Each row of a before or after table is a point. One or more steps were done to the points. Then noise was added and the rows were shuffled. The steps act on how far a point lies along the listed directions, d1 being the first. What was done? A step turns or swaps two directions, mirrors them in a line or flattens them onto one, adds a multiple of one to another, or multiplies one. Angles are multiples of 10 degrees, from the lower direction toward the higher: turns from -170 to 170, lines from 10 to 170 but not 90. Use the fewest steps. Two steps may share a direction if one is a turn and the other turns, adds or multiplies; they go together, in the order done. Otherwise the lowest direction goes first.
In the rows, 128 means zero.

Directions:
(1): | 179 | 132 |
(2): | 132 |  77 |
Before (8 x 2):
|  92 |  75 |
| 151 | 121 |
|  53 | 166 |
| 128 |  74 |
| 121 | 168 |
| 124 | 148 |
|  79 |  90 |
| 128 | 118 |
After:
|  46 | 108 |
| 135 | 123 |
| 116 | 139 |
| 163 |  85 |
| 154 | 132 |
|  97 | 154 |
| 136 |  62 |
| 111 |  68 |
Steps: turn d1 and d2 by -40 degrees

Directions:
(1): | 120 | 153 |  86 |  76 |
(2): | 147 | 161 |  88 | 174 |
(3): | 124 |  70 |  86 | 135 |
(4): |  59 | 137 | 124 | 146 |
Before (10 x 4):
|  97 | 135 | 149 | 145 |
| 125 | 140 | 201 | 101 |
| 148 | 134 | 117 |  84 |
| 151 | 119 |  99 |  74 |
| 140 | 186 | 180 | 106 |
| 113 | 119 | 165 | 131 |
| 133 | 152 |  75 | 108 |
| 101 | 182 | 178 | 153 |
| 105 | 148 | 187 |  66 |
| 120 | 111 | 121 |  96 |
After, 10 rows:
|  86 | 163 |  78 |  91 |
| 124 | 119 |  80 |  62 |
| 146 | 102 |  89 | 182 |
| 157 |  67 | 141 | 131 |
| 104 | 132 | 150 |  86 |
| 105 | 107 | 141 |  31 |
|  90 | 144 | 127 | 114 |
| 150 |  82 | 126 | 117 |
| 121 |  87 | 156 | 119 |
|  87 |  64 | 142 |  30 |
Steps: turn d1 and d3 by 110 degrees; multiply d2 by 1.6

Directions:
(1): | 154 | 142 | 107 | 135 |  89 | 124 | 116 | 213 |
(2): |  70 | 119 | 133 | 127 |  89 | 200 | 138 | 135 |
(3): | 197 | 100 | 133 | 120 | 146 | 192 | 111 | 123 |
(4): | 130 |  68 | 133 |  96 | 135 | 113 | 198 | 153 |
(5): | 121 | 187 | 104 | 102 | 185 | 155 | 161 | 149 |
Before:
|  85 | 123 | 125 | 153 |  89 |  96 | 106 | 101 |
| 140 |  99 | 146 | 128 | 171 | 100 |  95 |  51 |
|  62 | 134 | 121 | 161 |  46 | 111 |  92 | 121 |
| 127 |  87 | 123 |  99 | 118 | 156 | 173 | 196 |
| 184 |  81 | 146 | 131 | 114 | 116 | 128 | 179 |
|  88 | 112 | 161 | 151 |  98 | 165 |  80 |  71 |
| 154 | 122 | 113 | 135 | 142 | 123 | 121 | 159 |
|  52 | 104 | 147 | 158 |  50 | 103 |  93 |  67 |
After (8 x 8):
| 148 | 144 | 117 | 134 | 160 | 128 | 128 | 144 |
| 118 | 195 | 119 | 138 | 133 | 188 |  81 | 146 |
|  32 |  90 | 141 | 108 | 116 | 107 | 176 |  48 |
|  34 | 121 | 118 | 109 | 132 | 127 | 195 |  94 |
| 153 |  61 | 149 | 128 | 139 |  83 |  97 |  81 |
| 153 | 174 | 133 | 124 | 192 | 159 | 112 | 111 |
|  76 | 112 | 127 | 125 | 134 | 102 | 163 |  95 |
|  84 |  54 | 166 | 117 | 118 | 156 | 157 |  90 |
Steps: mirror d1 and d5 in the line at 40 degrees; multiply d4 by -1
